Rows are points. To make a cloud, some directions were put in groups of two or more. Within a group, all points are equally far from the middle, so they leave a hole (a ring in 2 directions, a hollow ball in 3). The other directions are filled evenly. Then the cloud was stretched, turned, moved and blurred a little. Count the holes, and give their numbers of directions, smallest first.
(in the rows, 128 means zero)

Cloud (20 x 3):
[[157  86 188]
 [144 203 147]
 [ 53 130 134]
 [ 69 139 105]
 [ 96  54 176]
 [133  92  98]
 [114  63 126]
 [138  98 174]
 [100  69 136]
 [115 179 124]
 [ 60 116 135]
 [129 187 106]
 [205 112 121]
 [113  70 154]
 [123 170 177]
 [175 147 166]
 [ 85  94 164]
 [ 75 153 180]
 [131 167 202]
 [154 147 128]]
Holes: 0

Cloud (47 x 6):
[[145  51  71 115  96  90]
 [ 67 182  78 128 107 101]
 [ 70 147  86 162 150 160]
 [ 39 170 110 136 147  96]
 [100 119 150 142  82  59]
 [103 122 139 114 124 186]
 [133  99 112  93 101  54]
 [133  76  92  89 136 131]
 [ 75 106  79 134 128  59]
 [ 25 142 112 112 122  83]
 [ 80 105  63 149  65 174]
 [139 100  73 169  83  60]
 [113 131 168 177 124  83]
 [145  83 161 124 152 144]
 [117 130 125 165 104  56]
 [156 102 114 154 190 100]
 [ 52 176 132 127  60  96]
 [157 105  98 132  97  57]
 [111 101 163  73  87 151]
 [ 92 132 125 209 121 154]
 [ 98 130  28 131  59 137]
 [103 124  79  87  69 135]
 [ 63  99 105 166 150 133]
 [ 94  93 103 194 155 138]
 [ 63 135  88 160 160  87]
 [ 91 183  84 185 101 105]
 [139 121 169 165 131  82]
 [152  55  74 137  75  88]
 [ 44 118  75 127  94 121]
 [131  70 114  91 139 134]
 [ 58 110 103 123 142  62]
 [143  96  85  84  84  98]
 [ 89 196 115 176 115 126]
 [ 65  93  52 151  81 127]
 [ 58 175  82 124  93  96]
 [146  84  47  97 119 119]
 [122 139 115 168  84 195]
 [139 134 144 106 124  48]
 [132 120 103 189  92  73]
 [ 87 155  35 145  71 112]
 [ 97 174  93 173 149 157]
 [150 107 182 119 112 144]
 [103  49  70 151 102 109]
 [ 90 158  46 187 118  88]
 [148 124  74  94 111  79]
 [101 124 148 142  90  53]
 [146 103 105 133  74 185]]
Holes: 2 (2, 3)

Cloud (82 x 8):
[[119  92  84 111 144  93 110 122]
 [102  73 161 157  61 204 140  89]
 [121 117  83 115  95 169 166  74]
 [150  37  78 143 113 201 160 132]
 [142  92  88 231 121 132  96 129]
 [181 150 126  64  60 111  84  99]
 [125  14 109 123 152 164 166 116]
 [189  80 114 134 108 205 136  88]
 [218 145 128 143  96 156  90 101]
 [183 133 109  68 134 113  81 112]
 [171 131 153 141 142 227  85 141]
 [121 120 170  84 165 164 118 116]
 [175 148 134 120  65 164 141 192]
 [209 129 106  76  49 125 137 101]
 [184  93  93  64  91 169 190 138]
 [205 184  96  97  92 158 107 116]
 [128 134 161 132 123 129  88 179]
 [ 79 139 154  71 143 150 147 114]
 [154  97  42 113 138 191 159 146]
 [125 101  47 127  85 108 155 114]
 [151 164 115 103 111 223 128 157]
 [151 152 144  95  89 212 136 145]
 [154 173 138 129  61 129 100 184]
 [198 188 123 161  83 132 123 136]
 [ 91  79 132 164 130 214 151  69]
 [142  82 134 132 134 217  97 158]
 [ 99 111 135 181 136 118 111 109]
 [171 128  72 145 111 182 178 126]
 [151 160 150 154 180 152 155  65]
 [124  77 105 125  82 186 158  65]
 [ 98 180 119 178 134 140 107  89]
 [152 102 163 132 115 147 192  72]
 [115 144  90 112  29 181 113 175]
 [150 199 118  80  57 183  89 165]
 [176 129 149  65  66 183 159 103]
 [175  44 106 155  73 164  59 180]
 [150  79 121 165 129 109  91 202]
 [151 177 161 146  67 125 124 136]
 [183 105 145 135  62 159 148 151]
 [ 97  92  58 146  80 159 161 104]
 [185  44 117 143  56 148  74 149]
 [ 87  64  44 124 128 143 116  85]
 [117  95 107 118 146 202  93 175]
 [129 186 135  69  97 133  54 120]
 [156 119 147 159  97 114 156 106]
 [169  62  47 119  65 167 117 130]
 [ 78 164 128 171 152 135  95 136]
 [124 107 116 141 151 150 122  44]
 [ 92 122 119 105 159 138 142  79]
 [186 160 128 201 115 147 144 100]
 [152  28 144 151  72 185 102 166]
 [105 108  95 184  72 116 118 160]
 [186 141  42  78 145 161 100 183]
 [115 120  87 101  67 111  57 192]
 [112 170  78 106  87 173 120  71]
 [164  50  62 147 136 197 150 120]
 [155 112 154  84 124 174 161 163]
 [202 104  86 103  66 107 144  98]
 [170  85 193 166  76 144 134 119]
 [ 71 113  92 174 132 156 142  89]
 [140  73 111 169  77 148 162 170]
 [152  60 149  60  89 127 144 166]
 [158 132 139  85 124 108 141 202]
 [107  83  81 173  78 134 161 147]
 [ 98  56  92  97 144 157 164 144]
 [155  87 125 129  83 210  85 140]
 [145  36  79 165 143 191 169 116]
 [151 135 118  69 119 193 124 183]
 [212 109 165  89  94 168 148 165]
 [124 146 109 133 118 184  99  48]
 [127 110  97  65 139  92  93 147]
 [224 115 143 139  67 156 131 153]
 [210 110 102 102 180 193 168 167]
 [ 82 123  92 164  73 168 166 140]
 [215 131  78 184 111 133 134 136]
 [ 87 140  81 131 138 113 146 136]
 [213 109 163 134  65 127 105  82]
 [ 76 136  73 177 167 171  99 127]
 [ 93 178  83 102 153 144  92 126]
 [124  91 165 177 124 137 161  94]
 [113 149 153  92 101  85 119 119]
 [175   8 114 115 136 157  72 178]]
Holes: 1 (4)
